Each row is a point. Each copy is the shape, with its points in the same order, stretched, turned, moved and blurred by noise. Say if it was mirrored as well.

Shape (8 x 3):
[[-56  17 -32]
 [-19 -10 -22]
 [-10  -9  20]
 [ -8 -17 -55]
 [-25 -34 -37]
 [-36  36 -14]
 [ 12  18  23]
 [-15  16  32]]
Copy 1 (8 x 3):
[[ -6  -8 -60]
 [ 20  -4 -25]
 [  1 -24  15]
 [ 46  17 -37]
 [ 48 -14 -33]
 [-27  -1 -32]
 [-16   4  29]
 [-22 -15  18]]
Copy 1 is: only turned
Copy 2 (8 x 3):
[[-39 -24  33]
 [ -7 -18  16]
 [ 11  22  17]
 [  1 -60  -6]
 [ 12 -45  22]
 [-49  -3  16]
 [ -9  30 -23]
 [-15  42  13]]
Copy 2 is: only turned
Copy 3 (8 x 3):
[[-45  24 -27]
 [ -2  11 -19]
 [ -5 -17  11]
 [ 15  35 -36]
 [  7   7 -44]
 [-42  30  -1]
 [ -1   6  35]
 [-28 -11  25]]
Copy 3 is: only turned

Shape (7 x 4):
[[ -6 -23 -15   3]
 [ -4   9   8  -1]
 [-27  14  11  -8]
 [ 15  30  25 -31]
 [  9  19   0 -12]
 [-27 -23  18 -22]
 [ -5  -8  -3  28]]
Copy 1 (7 x 4):
[[  0 -23 -11   7]
 [ -2  12   1   2]
 [ -5   6  29  14]
 [ -4  35  27 -24]
 [-16  15   3 -14]
 [ 28 -15  33  18]
 [ -1   6 -30  13]]
Copy 1 is: only turned
Copy 2 (7 x 4):
[[ -4  -6 -24  21]
 [  0 -12   8  -1]
 [-11 -28   7  -8]
 [  9 -25  60   1]
 [ -4  -8  30   7]
 [  7 -46  -8  11]
 [ -1   9 -29  -3]]
Copy 2 is: mirrored
Copy 3 (7 x 4):
[[ -5  -4 -35   0]
 [  4  -3  15  -8]
 [  8  11  18  12]
 [ 14  14  52 -42]
 [-13   6  18 -26]
 [ 33  10 -15   3]
 [ -9 -27  -6   9]]
Copy 3 is: mirrored
Copy 4 (7 x 4):
[[-21  -7 -15  -4]
 [ -6  15  14  -1]
 [ -6  32  11 -23]
 [ 14  11  58   0]
 [-10   6  33   5]
 [ 12  12  -8 -35]
 [-20  14 -15  13]]
Copy 4 is: mirrored

Shape (11 x 6):
[[ 20  -7   4  -8   5  48]
 [  3   7 -17 -15  -3 -12]
 [-21 -34  16   2  23 -11]
 [  2 -15 -11 -23 -12 -17]
 [  9   5 -10 -31 -12 -22]
 [ 32 -12  25  -1 -10   4]
 [  0  29  14   3   5  13]
 [-27  43  32  -2   5  31]
 [ 10 -17  10  39  22  -1]
 [ 11  14  -8  -3 -29 -10]
 [-26 -16   5   7 -27  -1]]
Copy 1 (11 x 6):
[[-11  27 -52 -21  -8  16]
 [-25 -16  -7   4   8  -3]
 [ 30  -5   1 -23 -30  -5]
 [-20 -27  -9  12 -16   2]
 [-37 -28  -2   5   5   6]
 [ 13   0 -16  -9   2  32]
 [-11  19   1 -23  28  12]
 [-23  44  15 -36  24  13]
 [ 55  12  -8 -20   4   1]
 [-18 -13   3  23  13  11]
 [  9   0  13  26 -31   0]]
Copy 1 is: mirrored
Copy 2 (11 x 6):
[[  5   2  15  25  19  43]
 [ 19  19   2 -25   5   3]
 [ 35 -37   0   0 -23  -8]
 [ 18  -2   6 -39  -9  16]
 [ 18  16  16 -41   1   8]
 [ -1   3  33   5 -23   7]
 [  8  14  18  23  25 -18]
 [  5  -7  22  42  60 -27]
 [ 10   5  -7  29 -32 -22]
 [-10  27   7 -22   5  -7]
 [ -9 -27  -9 -13   8  -5]]
Copy 2 is: only turned

Shape (12 x 8):
[[ -7 -14  12  -4  16  -4  -6  13]
 [ 17  -6  -8  -7   3  -5  25  13]
 [ -1 -31  17  13  -8  20   6  -3]
 [  8  -4   0  21  28  20   2  21]
 [ 21   8   6  30  10   0  -8   2]
 [-25 -34 -17 -11   5  17   2 -28]
 [ 38  10  37   6  12  12  18  19]
 [ 13  19  10  15   4   4  -7  21]
 [-15  11 -13 -26 -14  16  24 -11]
 [ 39  -1   2   0  13  20 -30   5]
 [-24 -16   0   2  21  14   0 -46]
 [-13  19 -15  -4 -16  -3   5 -25]]
Copy 1 (12 x 8):
[[ 15   2   6 -25 -12  20 -17 -11]
 [ 24  30 -14  -3   9  17   5  -8]
 [ 17  14  19  12 -46  21 -21 -15]
 [  5   1 -15 -18 -14  19 -19 -34]
 [ 11 -21 -11   6  -3   1 -32 -13]
 [ -9  30  37  16 -28  38  15 -15]
 [ 28  14 -36 -12 -15  -1 -60 -16]
 [  6 -16 -22 -11 -11  -6 -26  -1]
 [-18  45   0  17 -22   6  24  16]
 [  1  -7 -19  -4  -5  32 -53   3]
 [-20  15  36   9 -10  14  -9 -21]
 [-18   9   9  29  -5  -5  16  21]]
Copy 1 is: mirrored
Copy 2 (12 x 8):
[[ -5 -15 -14  10   7 -18   4  15]
 [  2   7  -4 -14 -13 -16   6   3]
 [  7  -6 -47   4  -6  11   4   9]
 [  0  25 -38  -4  12 -30   0  11]
 [ 15  -7 -17  -4  23 -17 -22 -18]
 [ -5   8 -13  13  -9  36  -9  41]
 [ 39   3 -28  -4  11 -42  22 -15]
 [ -1  -2 -15  -3  21 -28  -5 -21]
 [  0  27  11  10 -19  27  18   4]
 [ 26   5 -17 -24  52 -14  -7   5]
 [ 13   1  -9  41  -6  28 -19  32]
 [ -1   4  15  14  -9  32 -19 -16]]
Copy 2 is: mirrored
Copy 3 (12 x 8):
[[  1 -20  -2 -25   4 -10  -2   7]
 [ 19   7  -8   8  18   8 -15  -9]
 [-17 -24   8   0   4  -9  28 -15]
 [-24 -35  -3  -3   6  15 -21  -4]
 [-13 -22  13  12  -8  -3 -28   2]
 [-31   4  -7 -24   8 -28  19 -40]
 [ 19 -27  30   1  14  34 -21  11]
 [ -9 -17  11   0 -14  12 -27  16]
 [-13  34  10 -14   9  13  -5 -14]
 [ 12 -40  13 -19 -23   7 -22 -21]
 [-48  -2  20 -24  14 -31   2 -29]
 [-22  36  12   1 -10 -15 -13 -12]]
Copy 3 is: only turned
Copy 4 (12 x 8):
[[ 28   1  -2   0 -18  -5   1 -15]
 [ -1  11   4 -27 -25  13   4  -8]
 [ 20 -12 -13   7 -12  19 -18 -26]
 [ 26  18   0  13 -31  14   2 -13]
 [ 13   0  14  17 -16  15  10   2]
 [ 21 -23 -47  -8  -2  12  17 -19]
 [  3  31  31  16 -22  15 -15 -35]
 [ 10  15  12  13   0   3  -9   4]
 [-12   7 -29  -9  19  -2  -5   2]
 [ 39  28  21   2   5  27  -5 -23]
 [ 24 -20 -47  26   1   2  35 -13]
 [ -3 -20 -28   1  26  -5  18  24]]
Copy 4 is: mirrored

Shape (15 x 9):
[[  5 -13 -16  -6   5  18  -6  15   3]
 [  9 -15  -8   3  -4  15  15   0   3]
 [  0   4   3  20   3  -1   8   7   0]
 [  7  -7  11  -2  20  18  14   5  -1]
 [  7  -9   6  14  -6 -29  18   8  -2]
 [  0  20  16  15   0   7  16 -23  -7]
 [-27   9  -7   7 -18  33   2   2   1]
 [ 12  15  -2  -4  -7  10   6  19 -15]
 [ 10  -6   7  -2 -24 -20  -4   2  11]
 [ 10   8  17   2   6  13  11  16  28]
 [  5   0 -12 -13 -17 -14   5  -5  10]
 [ -7 -16   6  -9   1  13   7   3  17]
 [  6   4 -12  -3   2   2  14  22  18]
 [  5 -19   7  -9  -5 -13  -6  -4   9]
 [  6  -4  -1  -3 -20   4 -17   8   9]]
Copy 1 (15 x 9):
[[ -5  37  -1  -7  -6   5  12   8  -5]
 [ 11  25  -7  -8  -1 -14   4  -6  10]
 [ 18   6   7  14  -9  -9  -9   9   8]
 [ 32  23  -7 -17   1   2   2  19   2]
 [ 30  -3   3  27   6 -41  -9   5 -17]
 [ 28 -22   1  -5   5   6 -13  -9  19]
 [-25   7  18 -15   2   5  26 -11  38]
 [ -3   4  18 -12 -15  -6  -2   4 -22]
 [ -1 -11 -19   8  -4 -30  11  -2 -22]
 [  3  14 -30 -18 -14  -6  -9  35   8]
 [ -9  -7 -11   4  12 -14   0  -7 -14]
 [  7  23 -19 -15  15  -8  20  15  16]
 [ -6  26  -6   1  -2 -14 -14  24  -6]
 [ 14   3 -21   5  10 -13  18   4 -15]
 [-16   5 -12  -2 -14  -7  23  -3 -12]]
Copy 1 is: only turned
Copy 2 (15 x 9):
[[ 13 -26 -14  -9 -18  12  -1   9  -1]
 [ -1 -14  12 -26  -4   7   4  -7   4]
 [  4  -7  26   1   1 -13   4   6   2]
 [  7 -25   7  -8   7  11 -16   0  12]
 [ 14  18  29  -5  -4 -22  -2  -9  11]
 [-22   5  28   3  28  -3  17  -6  -2]
 [-29 -34  -4  -8   1  -9  31   3   6]
 [ 25 -13  -7   8   8  -4  19  -2   3]
 [  1  28  -1 -10  -9  -4  14  10  11]
 [ 10 -13   0 -22  15  -1  -7  27   8]
 [ -3  18 -17 -15  -3  -4  13  -4  -4]
 [-12 -18  -9 -21  -5   5 -11   5  18]
 [ 22 -14 -10 -21   3 -13  -2   8  -5]
 [ -5  14  -9  -7 -15   9  -6   6  15]
 [  0   2 -14  -5 -16   8  20  21   7]]
Copy 2 is: mirrored
Copy 3 (15 x 9):
[[ 10 -17   7  20  11  -4  -2  19   3]
 [ -4 -19  19   1  19  -8  13  13   4]
 [ -2 -11  -4   2  14  -3  14 -15  19]
 [  9 -18  11   4  37   8   4  -6  -6]
 [ -7 -15  -9  -4   6 -34  29 -16   3]
 [ -3   6   7 -31  12  18  12 -24  18]
 [-26   7  22  15   6  25   3  -5  26]
 [ 23  11  20  12   4  -1  16 -11  12]
 [ -6   8  -8 -12   1 -47   1  -5   4]
 [  1   5  -9   4  60 -11  -1  -3  10]
 [ -4   5  -7 -15  -6 -26  17  15  -3]
 [-18 -14   3   6  31  -7  -4   6  -7]
 [  3  -4  -8  13  30 -13  22  16   6]
 [ -8 -10  -8 -10   4 -30  -5   0 -11]
 [  1   9   2   3   0 -28 -15   1  14]]
Copy 3 is: only turned

Shape (16 x 11):
[[ 14  22 -20  17 -12  -4 -13  15  15   0   8]
 [ 14  -3  19   1  16  10 -18   7 -17  23  15]
 [ 16  -5  11 -16 -16  19  18  -3  19  -1   6]
 [ -3 -15  -2  12  23  -6   1   9   1  25  -6]
 [  0   0  22 -12   9  14  -8  15 -17  12  -6]
 [ 15  27  17  19 -12  -6  24  15  15 -16  -5]
 [-25 -13  18  15  21 -13 -13   6  17  -8  10]
 [ -3  18  -8 -18  28  -3 -18   2   7 -10 -14]
 [ -4  -3 -14  -2 -11  -2  20   5 -19   2 -11]
 [-17  -7 -17  -1   1 -17 -17 -13   9   3 -15]
 [ 14 -10  15 -19 -12  13   2  19  -2  25  14]
 [-21  13   9  18  26  -1  15  -7  -3  24  -6]
 [ 16  25  19  -7  -2 -23  12  11  17  22  -3]
 [-23  22  22 -12 -10 -10 -16  17  -6 -14  22]
 [  1   5 -17 -12   0 -18 -18  -2 -10   4  19]
 [-13  -3   8 -21  -4  -9   3  15  10  -1   7]]
Copy 1 (16 x 11):
[[ 16  -5 -11   4  -4  27  28 -11  13 -18  20]
 [-26  21   9  14  19  -3  30   2  27   9   3]
 [-14   3  12 -12  -6  17   5  -2 -21   4  30]
 [ -6   6  13  11   7 -24  12   5  -9   3  -8]
 [-22  17  -1  15  23  -1   7   8  27  17   7]
 [ 36  -4  13  -3 -20  34  15 -11  20   2  15]
 [-26   1  29  25  -6   2   2 -35   2   6 -26]
 [-15   1  15  40  22  20   2  -4  20  -2  11]
 [ 13   6 -12 -20  11   0 -14  28 -15  -5   2]
 [-18 -10   7  21   7   9  -2   7 -23  -4 -18]
 [-24  18  -9 -15  -5  -7  13  10  15   7  25]
 [  7 -11  29   3  22 -30  18   3   6  11 -15]
 [ 12 -17  23  14 -24   1  24   9  41   4   9]
 [-17  -5  -3   3  -7  23  -1 -15  60   5  -8]
 [-19   1  -2   2   3  11  11  12  27 -18 -12]
 [-16   1   1  -1 -13   2  -8  -2  17  -3   3]]
Copy 1 is: mirrored
Copy 2 (16 x 11):
[[-26  19 -26 -14  10  -8   7   0   5  21   0]
 [ -5  24  45  22  -2  12 -14   3 -10  19 -14]
 [-19 -35  24  -7 -11   1  -2 -12  10  -7 -17]
 [  1  14  13   1  23  13 -18 -21  -7 -10 -17]
 [  0  22  34   2 -17   2 -12   0   0  -5 -11]
 [-20  -7 -15 -57  -8   1 -14 -15   7  14  22]
 [ 11   7   3 -27  17  53   4  20 -18   2   5]
 [ -2  17  -1 -15 -13 -12  30   0 -23  -7  15]
 [ -8   8  -8   0  16 -22 -13  -5  32 -18   0]
 [ 11  11 -17  -1  19  -5  14  -2   0  -1  -2]
 [-14  -7  32  19 -15   4 -25  -2   3  -1 -39]
 [ 13  21  26 -33  33   7 -16 -11 -17   4   1]
 [ -9 -12   0 -32 -20 -13 -31 -24 -32  20  -7]
 [  2  16  -2 -25 -15  13   3  57 -12  16   9]
 [ -7  13  -6  23   9  -9   2  28  -9  12   1]
 [ -1 -13   0 -11  -9  10  -5  16  -7 -12 -12]]
Copy 2 is: mirrored
Copy 3 (16 x 11):
[[ 12  -4 -22   6   1  14  -1 -21 -23  -7  14]
 [  3  -5  19  16 -33 -10  -6  29 -15  10 -44]
 [ 10 -30  47  -5   5   0 -20 -14  -5   2 -18]
 [-17  11  10   8 -16   2  30  -1 -26  10  -7]
 [ -8  10  26  19 -19  10 -27  29   2  11 -25]
 [ -5   6  -4  -7 -40   6 -24 -38   1  -6  20]
 [-14 -11  -8   9 -11  19  40 -33  19   1 -11]
 [ -7  -3  -2  33   6   9 -14  -7  17  27   6]
 [-18  25   7 -15  13  -2 -13  14  -7   1  15]
 [-22   2  -6  27  31   3  18 -24  -2  -9   4]
 [ -2 -26  37   2  -4   6 -24  25 -25   2 -29]
 [-18  12  14  15 -40  -5  18   0  -5   0  24]
 [-31 -27  10  23 -34  -7 -32 -20 -29  -3  15]
 [-17 -25 -17  13  -5  20 -33  10  29  -6   6]
 [-14 -24 -18   6  22 -15  -5  15 -10  10  -3]
 [-23 -29  12   4  18  18 -12  -4   5   3   3]]
Copy 3 is: only turned
